Each point is reached from the start by the listed moves, each made once or not at all, plus a little noise. Is the number of moves made odd or even? Then give how often each move was made.

Moves:
(1): +0.36 -0.18 +0.14
(2): +0.03 +0.68 -0.10
Start: +0.16 -0.28 +0.00
Points:
+0.18 -0.30 -0.03 -> even (0, 0)
+0.56 +0.21 +0.05 -> even (1, 1)
+0.53 -0.46 +0.13 -> odd (1, 0)

Moves:
(1): +0.46 -0.24 -0.10 +0.11 +0.05 +0.28 +0.11 +0.27 -0.20
(2): +0.09 +0.35 -0.25 -0.08 -0.23 +0.04 -0.11 -0.15 -0.26
(3): -0.08 +0.21 +0.62 -0.18 -0.22 -0.19 -0.32 +0.41 -0.03
(4): +0.17 -0.01 +0.18 +0.65 +0.04 -0.09 -0.12 -0.22 -0.20
(5): +0.13 +0.14 +0.06 -0.25 +0.27 -0.02 +0.07 +0.03 -0.26
(6): -0.14 +0.12 -0.16 +0.13 +0.30 +0.39 -0.18 -0.01 +0.11
(7): -0.10 +0.07 +0.17 +0.09 -0.14 +0.07 +0.42 -0.03 -0.05
(8): -0.10 +0.11 -0.32 +0.09 +0.06 -0.42 +0.12 +0.39 -0.07
Start: -0.09 +0.11 -0.08 -0.08 +0.15 +0.45 -0.06 +0.05 -0.28
Points:
+0.18 +0.06 -0.34 +0.18 +0.13 +0.36 +0.56 +0.67 -0.64 -> odd (1, 0, 0, 0, 0, 0, 1, 1)
+0.22 +0.63 -0.72 +0.01 +0.44 +0.76 +0.36 +0.56 -0.98 -> even (1, 1, 0, 0, 1, 1, 1, 1)
+0.04 +0.26 -0.01 -0.30 +0.39 +0.45 +0.00 +0.06 -0.57 -> odd (0, 0, 0, 0, 1, 0, 0, 0)
-0.31 +0.83 +0.13 -0.17 -0.36 -0.05 +0.01 +0.67 -0.71 -> even (0, 1, 1, 0, 0, 0, 1, 1)

Moves:
(1): +0.36 -0.23 -0.26 +0.07 +0.10 -0.14 -0.11 +0.35 -0.15 +0.16 -0.08 +0.07
 -0.16 +0.36 -0.01 -0.08 +0.02
(2): +0.07 +0.23 -0.25 +0.37 +0.47 -0.18 -0.10 +0.03 +0.10 -0.36 -0.40 +0.11
 +0.19 -0.17 +0.04 +0.12 -0.09
(3): +0.00 -0.06 +0.35 -0.03 +0.30 +0.06 +0.13 -0.14 +0.01 +0.16 +0.07 -0.22
 -0.34 +0.08 +0.17 -0.14 +0.12
(4): +0.08 +0.12 -0.11 +0.18 -0.06 -0.24 +0.28 +0.02 +0.04 +0.25 -0.28 +0.15
 -0.14 +0.03 -0.15 +0.00 -0.23
(5): +0.08 +0.00 +0.06 +0.15 +0.12 +0.06 -0.27 -0.04 +0.00 -0.04 -0.13 -0.11
 -0.21 +0.00 -0.23 -0.10 -0.11
(6): +0.15 -0.03 -0.19 +0.15 -0.01 +0.38 +0.07 +0.02 -0.08 -0.12 -0.09 -0.11
 -0.03 +0.01 -0.12 +0.12 +0.31
(7): -0.01 +0.04 +0.08 -0.41 +0.09 +0.13 +0.05 +0.48 +0.21 +0.28 +0.03 -0.11
 -0.09 +0.06 -0.21 +0.01 +0.17
(8): +0.06 -0.17 +0.03 +0.13 -0.09 +0.12 +0.04 +0.18 -0.07 +0.05 +0.11 +0.01
 +0.04 -0.13 +0.02 +0.19 -0.09
(9): +0.09 -0.06 +0.03 -0.12 -0.20 +0.14 -0.18 -0.11 +0.09 +0.00 -0.09 -0.23
 +0.07 +0.13 +0.19 -0.01 -0.02
(10): -0.04 +0.18 -0.02 +0.01 -0.10 +0.13 -0.15 -0.13 -0.08 +0.13 +0.05 +0.07
 +0.07 +0.01 +0.14 +0.13 -0.03
(11): -0.04 +0.11 +0.05 +0.21 -0.02 +0.08 +0.26 -0.10 +0.25 -0.07 +0.14 +0.23
 -0.20 +0.17 -0.09 -0.05 -0.08
(12): -0.11 -0.08 +0.11 -0.16 +0.10 +0.06 -0.01 -0.10 -0.20 -0.06 -0.21 +0.22
 +0.02 +0.16 -0.03 +0.21 -0.01
(13): +0.02 -0.23 +0.03 -0.11 +0.27 +0.06 +0.15 -0.09 +0.15 +0.13 +0.04 +0.08
 +0.19 -0.04 -0.10 -0.17 +0.04
(14): -0.18 +0.29 -0.13 -0.05 -0.10 +0.42 +0.09 +0.05 -0.28 -0.14 -0.12 +0.10
 +0.12 +0.20 +0.13 -0.13 -0.22
Start: +0.10 +0.20 -0.27 +0.03 +0.09 -0.04 -0.15 +0.04 +0.15 +0.38 +0.08 -0.35
 +0.17 +0.37 +0.13 +0.18 -0.52
Points:
+0.48 +0.42 -0.71 +0.39 +1.08 +0.53 +0.25 +0.08 -0.32 +0.58 -0.93 +0.08
 +0.08 +0.96 +0.23 +0.27 -0.55 -> odd (1, 1, 1, 1, 0, 1, 0, 0, 0, 1, 0, 1, 1, 1)
+0.20 +0.47 -0.63 +0.14 +0.20 +0.26 -0.35 +0.22 -0.58 +0.70 -0.73 +0.15
 -0.14 +1.13 -0.01 +0.20 -1.11 -> even (1, 0, 0, 1, 1, 0, 0, 0, 0, 1, 0, 1, 0, 1)
+0.76 +0.01 -0.39 +0.56 +0.54 +0.08 -0.11 +0.21 -0.02 +0.76 -0.46 -0.60
 -0.67 +0.84 -0.23 -0.02 -0.35 -> odd (1, 0, 1, 1, 1, 1, 0, 0, 0, 0, 0, 0, 0, 0)
+0.24 +0.63 +0.06 +0.25 +0.73 +0.33 -0.42 +0.00 +0.69 +0.46 -0.23 -0.59
 -0.31 +0.68 +0.17 +0.19 -0.57 -> odd (0, 1, 1, 0, 1, 0, 1, 0, 1, 1, 1, 0, 0, 0)
+0.44 +0.51 -0.69 +0.36 +0.90 +0.31 -0.10 +0.33 +0.44 +0.64 -0.68 -0.31
 +0.17 +0.26 -0.53 +0.35 -0.48 -> odd (0, 1, 0, 1, 1, 1, 1, 0, 0, 1, 0, 0, 1, 0)
+0.48 +0.11 -0.26 +0.61 +0.84 +0.60 -0.15 -0.36 +0.12 +0.53 -0.85 -0.39
 +0.05 +0.39 +0.12 +0.48 -0.64 -> even (0, 1, 1, 1, 1, 1, 0, 1, 1, 1, 0, 1, 1, 0)
+0.57 -0.02 -0.42 +0.16 +0.28 +0.78 -0.25 +0.69 +0.02 +0.72 -0.15 -0.06
 -0.37 +0.98 -0.37 +0.63 -0.38 -> even (1, 0, 0, 0, 1, 1, 1, 1, 0, 1, 1, 1, 0, 0)
